Each row of a before or after table is a point. The points were changed in one or more steps. Then noise was added and the rows were shuffled. The steps act on columns, c1 being the first. Name the steps. A step turns or swaps two columns, mirrors them in a line or flattens them onto one, adds a multiple of one to another, or multiplies or shifts one. Angles are multiples of 10 degrees, from the lower column toward the higher: turns from -170 to 170, lines from 10 to 170 but not 90. Use the fewest steps. Two steps may share a column if one is a turn and the other turns, adds or multiplies; they go together, in the order done. Otherwise the lowest column goes first.
In the rows, 128 means zero.

Before, 11 rows:
[[133 156]
 [138  80]
 [132 177]
 [177 136]
 [ 84 117]
 [164 100]
 [111 165]
 [164 124]
 [102 166]
 [137 148]
 [133 105]]
After (11 x 2):
[[189  97]
 [160 155]
 [186 144]
 [214 107]
 [135 121]
 [215 125]
 [183 113]
 [228 136]
 [183 163]
 [151 153]
 [182 148]]
Steps: shift c1 by 50; multiply c2 by 0.7

Before:
[[154 121  93 125  89 174]
 [125 156 116  75 111 123]
 [137 114 129 120 102 147]
 [101 166  98 142 138 129]
 [148 105 132  90 149 135]
 [111  88 162 141 122 156]
 [168 160 120  78  85 136]
 [139 101 144 134 145 115]
 [172 139  82  99 122 143]
 [141 166 155 133 111 167]
 [118 137 129  71 146 184]
 [140 133 160  71 134 173]
 [101 156 129 137 158 161]
 [ 97  90 124 135 156 114]]
After, 14 rows:
[[107  94 122 105 159 114]
 [198 161 121 136  84 136]
 [176 139 128  92 145 182]
 [101 169  97 113 137 129]
 [130 166 159 141 111 166]
 [139 111 129 128 104 147]
 [172 154 119  99 110 123]
 [176 138  81 154 118 146]
 [145 121  88 146  91 171]
 [129 103 148 136 145 113]
 [169 110 127 124 147 131]
 [105 157 131 110 153 163]
 [184 130 161 111 132 174]
 [110  87 162 121 122 158]]
Steps: turn c1 and c4 by 60 degrees

Before, 10 rows:
[[126  98 138 100 196 113  93 130 133 140 107 118]
 [160 186 133 127 108 110 169 123 181  99 150 100]
 [121  97 122 146 100 113 174 117 117 125 148 134]
 [171 158 134 118 115 220 164 125 122 138 144 175]
 [159 115 116  95 115 160 173 162 124 105 123 107]
 [117 122 144  98 126 107  86 111 114 143  96 171]
 [159 128 135 157 109 106 171 157 143 127 143 153]
 [ 98 113 113 107 101 135 158 136 133 139 132 181]
 [108  91 145 104  89 113 166 140 134 156 135 128]
 [182 144 126  97 128 160 163 116 125 131 155 177]]
After, 10 rows:
[[169 145 149  97 127 159 161 100 124 131 155 179]
 [150 188 146 126 108 109 168 113 181  98 148 102]
 [157 129 153 157 108 104 172 144 144 126 144 156]
 [106 122 133  97 125 107  86 115 113 143  98 173]
 [159 160 151 117 115 221 162 109 121 137 144 175]
 [115 111 104 106 102 134 158 147 133 139 131 180]
 [106  91 136 102  88 113 165 147 134 155 137 128]
 [167 116 138  94 115 159 174 149 123 106 125 106]
 [120  96 117 147 101 112 174 122 115 125 148 133]
 [122  99 135  99 196 114  92 132 133 140 106 118]]
Steps: turn c1 and c8 by -20 degrees; turn c1 and c3 by 30 degrees

Before:
[[101 106 114 119  95 168  86 112 127 161  95 108 124 158 148 151 159 102
  116 120]
 [ 77 155 134 165 116 105 108 124 121 107 119 141  90 115 157  86 138 108
  122 152]
 [117 146 123 167 150 154  99 126 156 111 120 159 124 138 125 138 166  96
  150 159]
 [102  98  94 100 110 138 108 132 101 182 105 162 147 159 150 125 130 110
  125  90]
 [ 79 163 139 133 114 108 128 121 161 104 173 113  77 178 116 139  89 106
   88 115]
 [ 98  91 134 147 133 148 147 118  70 118 137 124 110 172 141 128 126 146
  146 120]
 [ 59 168 177 158 141 146 172  71  92 174 167 133 143 136  81  96  99 135
  115 150]
 [121 156 111 144 110 166 105 105  98 132 171 133 125 154 139 117  90 129
  141 131]
 [ 86 121 145 162 132 161 161 124 130  97 167 141  69 153  86 145 100 107
  167 100]]
After, 9 rows:
[[122 156 110 145 110 166 105 164  96 130 171 135 123 151  90 116 115 128
  140 129]
 [ 84 120 143 159 131 161 161 186 128  96 166 141  67 150 100 146 171 108
  166  99]
 [102 105 113 117  94 164  85 173 127 159  96 108 122 158 159 153 107 101
  118 124]
 [ 58 169 177 155 140 146 171 132  90 176 166 135 143 136 100  95 176 136
  113 151]
 [ 98  94 133 147 135 150 146 178  71 120 135 122 110 171 126 126 115 146
  148 121]
 [ 78 164 137 132 117 106 131 181 161 102 175 111  76 176  87 138 140 107
   87 114]
 [ 79 157 134 166 117 104 109 185 121 104 119 138  91 118 138  86  99 110
  120 153]
 [114 144 118 168 151 154 100 184 153 112 117 159 125 134 167 137 131  97
  149 160]
 [ 99  96  96  99 110 136 111 192 101 181 107 164 145 160 130 126 106 110
  124  89]]
Steps: shift c8 by 60; turn c15 and c17 by -90 degrees

Before (11 x 48):
[[150 137 130 115 111 107 141 131 159  95  96 105 138  98  99 136 151  93
  155 121 145 117 129  90 108 118 137  98 141 100 123 136 153  96 154  87
  138 134 126 153 137 140 126 140 147 117 120  84]
 [ 99 145 122 123 122 120 143 134 118 150 138 163 146 130 103 134  88 127
  104 134 122 151 131 128 109 108 123 129 135 129 140 104 136 121 110 149
  149 148 145 141  95 146 146 110 103 152 130 146]
 [124  96 110 148 144 162 104 104 149 118 133 121 147 136 140 128 107 126
  158 111  97 122 134 113  85 166 142 121 143 153 106 155 126 137 124 143
   99 148 164 126 142 142 119 123 111 128 124 122]
 [105 128  81 147 123 144 127 123 146 128 136 142 133 135 135 123 116 139
  131 117 104 160 146 147 127 148 139 151 135 135 125 118 110 127 131 132
  123 148 149 123 125 124 134 135 120 116 123 132]
 [134  94 131 138 135 137 131 132 175  94  96 118 134 119 122 113 125 113
  152 126 117 127 139 107 101 139 124 113 105 149 101 111 131 132 141 120
  116 159 144 163 113 132 110 135 125 105 113 123]
 [107 162 163 125  74 121 176 159 107 138 100 123 125 121  88 110 106 150
  143 161 116 162 134 102 161 108  78 163 165  78 152 129 141  89 114 116
  164 117 100  85  95  99 181 108  89 154 103 137]
 [107 138 140 150 102 156 136 113 121 137 136 151 136 120 139 100  73 140
  113 142 113 152 133 117 121 119 148 131 158 120 153 117 103 141 129 155
  135 150 147 132 141 129 110 123 122 137 115 153]
 [176 137 124 124  93 102 143 147 157 117  67 104 150 114  92 124 145  99
  150 151 147 133 131  91 105 103 109 105 160  98 109 124 153  80 129 118
  128 155  97 167 150 145 130 118 125  81 119 103]
 [157 155 164 121 101 102 159 173 114 121  96 145 121  83  78 118 148 100
  124 146 148 109 151  88 117  86  68 140 199  91 145 131 196  79 164 123
  183  87 104 142 133 162 142 161 129  95 157 133]
 [158 109 101 141 117 147 115  76 161  99 104 109 159 119 136 137 120 113
  173  90 105 136 140  97  80 135 118 124 145 143  78 116 134 125 147 102
  128 170 158 175 139 141 127 163 142 122 118 101]
 [146  99  97 131 133 139 133 154 133 146 153 166 135 144 132 130  91 133
  133 133 118 139 116 124 129 142 121 117 141 109 147 100 136 112 110 136
  112 130 142 124 105  94 113 135 102 150 110 171]]
After, 11 rows:
[[175 137 125 124  93 101 142 148 157 117  67 104 151 113  93 124 125  98
  156 151 148 133 130  90 105 104  90 104 160  97 109 124 152  80 129 118
  128 131  97 168 150 145 130 119 125  81 119 104]
 [156 156 164 121 101 102 160 173 114 121  96 145 121  83  78 119 161  99
  120 147 148 109 137  89 116  85   8 140 199  91 145 132 196  78 164 124
  183 101 104 142 133 162 142 160 129  95 157 132]
 [158 109 101 141 119 147 115  76 161  99 104 109 159 118 137 137 103 113
  190  90 105 137 141  96  80 135 108 124 145 143  78 116 135 125 146 103
  129 149 158 173 139 140 126 164 143 122 119 100]
 [146  99  97 132 133 140 133 155 134 146 153 167 135 144 132 130 106 133
  175 134 118 139 131 123 128 142 114 117 142 109 146 100 136 112 110 136
  112 147 142 124 105  94 113 135 102 150 109 171]
 [104 127  80 148 124 144 126 122 145 128 136 142 132 136 135 123 111 139
  146 118 104 161 139 148 127 149 149 151 135 135 125 118 109 127 132 132
  123 142 150 122 126 124 134 134 120 116 123 132]
 [134  93 131 139 135 137 133 132 175  94  96 118 135 119 122 114 111 112
  177 126 117 127 157 108 101 139 120 113 105 149 101 110 131 132 142 120
  116 142 144 164 113 133 110 135 126 105 112 123]
 [ 99 144 122 123 121 119 142 133 119 150 139 163 147 129 103 134  94 126
  140 135 123 151 113 128 109 108 119 129 135 129 140 103 135 121 110 149
  150 156 145 140  95 146 146 110 103 153 130 145]
 [124  96 109 147 144 162 103 104 148 118 134 122 147 136 140 128 106 126
  116 111  98 122 143 114  85 166 155 121 142 153 105 155 125 137 125 142
  100 146 165 125 142 142 119 123 112 128 124 122]
 [107 164 163 125  75 121 176 158 107 138 100 124 125 120  88 110 120 150
  141 162 116 163  80 103 161 108  28 163 165  78 152 129 141  89 113 117
  164 134 100  85  94  99 181 107  90 154 102 137]
 [107 139 140 151 102 156 136 113 121 137 136 151 136 120 138 100  85 140
  130 141 114 151 151 116 122 119 168 131 158 121 153 118 103 141 130 155
  134 164 147 133 141 129 110 123 121 138 116 152]
 [150 138 130 114 111 107 142 131 160  95  96 104 138  98  99 137 138  92
  144 121 145 117 132  90 108 118 145  97 142 100 123 137 153  97 153  87
  139 119 127 153 138 139 127 139 146 117 120  83]]
Steps: flatten c17 and c38 onto the line at 140 degrees; add -1.5 times c32 to c19; add -1 times c43 to c23; multiply c27 by 2

Before:
[[115 132 116 134  99 163 110 133 130 185 145 135 117 141 110 152 178  63
  109 167 153 168  97 172  99  97 127 116 165 124 160 115  98 125 127 176
  113 127 127 153 152 122 132 155 138 112 150 108 151 104 124 125 124 137
   99 176  97 116 122 102 172  95  83 173]
 [124 131 120 147 147 151 121  88 163  75 116 165 176 113 124 105 113 125
  104 158 108 149 147  74 149 172 142 145 140 160 154  92 125 166 159 156
  170 147 168 177 124 126  97  76 152 134 153 140 142 126 151 170 148 117
   92 112 116 118 105 133 123 109  76 113]
 [187 102 133 130 118 143 117 126 109 101 133 107 125 131 189 159  79 118
  163 126 117 136 110 136  79 149 116 130 161 131 146 163 136  96 147 145
   96 139 124 117 149 122  82 140 129 170 175 150  99 131 128 139 142 140
  105 151  71 128 138 141 130 159  95 114]
 [138 170 114  79 123 140 137 104 131  96 131 120 151 126  72 147 121 146
  132  86 124 132 151  90 118 181 131 107 151 178 125 142 140  98 113 119
  119 132  86 151  98 103 181 125 136 148  63  79 168 121 164 136  91 117
  110 139 128 109 137 143 159 151  79 105]
 [125 131 130 116 147 142 126 159 160 119 125  72 124  87 107 185 117 128
  132 140 132 133 143 121 229 173 136 147 104 125 144 131 109  79 128 103
  107  96 148 193 149  92 136 122 152 120  95 111 157 139 112 133 152 117
   93 109 154 126 189 101 119 118 123 149]
 [ 70 127 159  57 146 165  95 100 135  74 180 187 143 110 132 134 175 118
  183 133 178 155 156 149  93 135 149 153 127 114 148 130 128  79 150 111
   93 125  71 149 139 136 123 139 132  92 167 131 205 157 149 140 113 153
  115  94 149 183 109 140 131 139 125  93]
 [128 140 115 130 139 128 110 144 172 118 158 156  94 109 147 112 188  84
  163 128 144 142 110 125 107 116 151 101 123 110 137 110 102 138 110 162
  146 119 128 175  91 113 147 160  71 107 119 122 138  91 156 145 132 141
  104 128 135  63 133 157 125  96  86 168]
 [123 116 128 126 134 147  87 150 106 141 136 123 101 118 150 105 122 126
  118 117 122 148 126 174 122 147  66 157 150 121 120  94 116  90 134 132
  119  67  75  95 135 166 150 127 108 102  98 109 152 182 150 122 136 157
   67 115 135 122 144 184 180  62 110 175]
 [139 134  87 156 136 184 145 167 120 113 104 101 121 122 130 157 133 135
  138 151 108  92 125 134 145 163 125 139  98 140 132 165 121 151 149 142
   93 116 137 118 135 103 106 135 129 137 145 116 154 158 181 127  97 138
  120 157 104 143 124 141 141 125 126 135]
 [143 145 109 115 117 133 125 133 180  70 132 121 105 115 107 153 162 130
  147  98  89 108 125 159 124 119 103 127 153 125 187 125 112  99 126 181
  144 111 127 116 153 122 180 154 110 148 118 148 144 126 183 108 152 141
  108 114 129 112 119 120 161 128 100 125]
 [138 142 107 141 144 186 183 131 115  83  98 124 171 142 170 106 114 131
  132 152 165 101 153 152 101 127 164  99 169 125 137 138 155 102 161 172
   66 107 121 176  73  94 140 146  81 117 119 119 160 104 144 170  91 120
  132 186 136 154 116 155 119 114 168 128]]
After:
[[123 116 128 125 134 148  88 150 102 140 136 107 101 117 151 105 121 126
  118 116 121 149 126 174 122 147  65  96 150 120 120  94 116  91 135 132
  118  68  75  95 135 167 124 126 108 102 117 110 151 182 151 157 136 156
   66 115 136 122 118 183 180  63 124 176]
 [137 141 107 141 145 184 182 133  83  82  98 116 171 142 170 106 114 131
  131 152 164 102 153 152 102 128 176 159 169 126 138 138 154 103 162 171
   66 108 120 176  74  95 125 146  80 117 169 120 160 104 143 145  91 120
  132 186 136 154 135 155 119 113 103 128]
 [187 103 134 130 119 144 119 126  93 102 133 175 124 130 189 158  79 118
  162 125 118 135 110 137  79 150 106 124 161 131 145 164 137  96 147 146
   97 139 124 116 150 122 107 139 129 171 148 149  99 133 128  82 142 141
  104 150  71 128 119 141 130 160 155 114]
 [115 131 115 134 100 163 111 132 121 184 145 124 116 142 110 152 178  63
  109 166 153 168  96 173  99  98 113 140 165 124 160 115  98 125 126 176
  113 126 127 153 152 123 136 154 138 111 128 108 151 105 125 107 124 137
  100 175  96 117 132 102 171  95 169 174]
 [143 146 109 115 116 134 125 132 188  69 133  77 106 115 108 153 162 131
  148  98  88 109 126 159 124 119  96 130 153 125 187 126 112 100 125 182
  144 110 128 115 154 122 121 154 110 148 107 148 144 126 183 136 152 142
  109 115 130 112 136 120 161 129 146 125]
 [ 71 129 159  58 146 165  94  99 118  72 180 134 144 111 131 134 174 118
  182 132 177 154 157 149  94 135 147 107 127 114 147 130 128  80 150 111
   93 126  71 149 140 137 187 138 132  92 147 130 206 157 149  91 112 154
  115  95 150 183 151 140 131 139 139  93]
 [138 170 115  78 123 139 138 103 128  97 130  74 151 126  72 148 122 145
  132  87 124 132 150  91 119 180 113 147 151 178 125 142 140  99 113 118
  119 133  86 150  98 103 120 125 135 147 125  79 168 121 163 194  90 116
  111 138 129 110 115 143 160 152 174 104]
 [140 134  87 156 136 184 146 168 104 113 105 150 121 122 130 156 134 135
  138 151 108  93 124 134 146 163 125 117  97 142 132 165 121 151 149 143
   93 116 138 118 135 104 101 135 129 136 130 115 154 158 181 111  98 138
  120 158 105 143 134 141 141 126 130 135]
 [125 130 129 116 147 144 125 160 150 119 126 119 123  87 107 184 118 128
  133 140 133 132 144 120 227 172 134  99 104 126 143 131 109  79 127 103
  106  96 148 193 150  92  73 122 152 119 126 110 157 139 112 161 152 118
   93 110 153 126  72 100 119 117 135 149]
 [128 139 115 131 140 127 109 145 181 116 158 109  94 109 148 111 187  84
  163 128 144 142 111 125 108 116 134 154 124 110 138 110 103 139 110 163
  146 119 128 174  91 114 156 159  72 106 143 121 138  91 156 140 132 140
  104 128 133  63 119 157 124  97 176 168]
 [124 130 120 147 146 151 122  89 185  76 116 159 176 113 125 104 112 126
  104 158 107 149 147  75 149 172 123 115 139 161 154  92 125 166 159 156
  170 147 168 176 124 126 165  76 153 135 174 140 142 126 152 111 148 116
   92 112 115 118 153 133 123 109 181 113]]
Steps: add 0.5 times c37 to c9; turn c12 and c43 by 90 degrees; mirror c27 and c63 in the line at 10 degrees; turn c28 and c59 by 170 degrees; turn c47 and c52 by -80 degrees
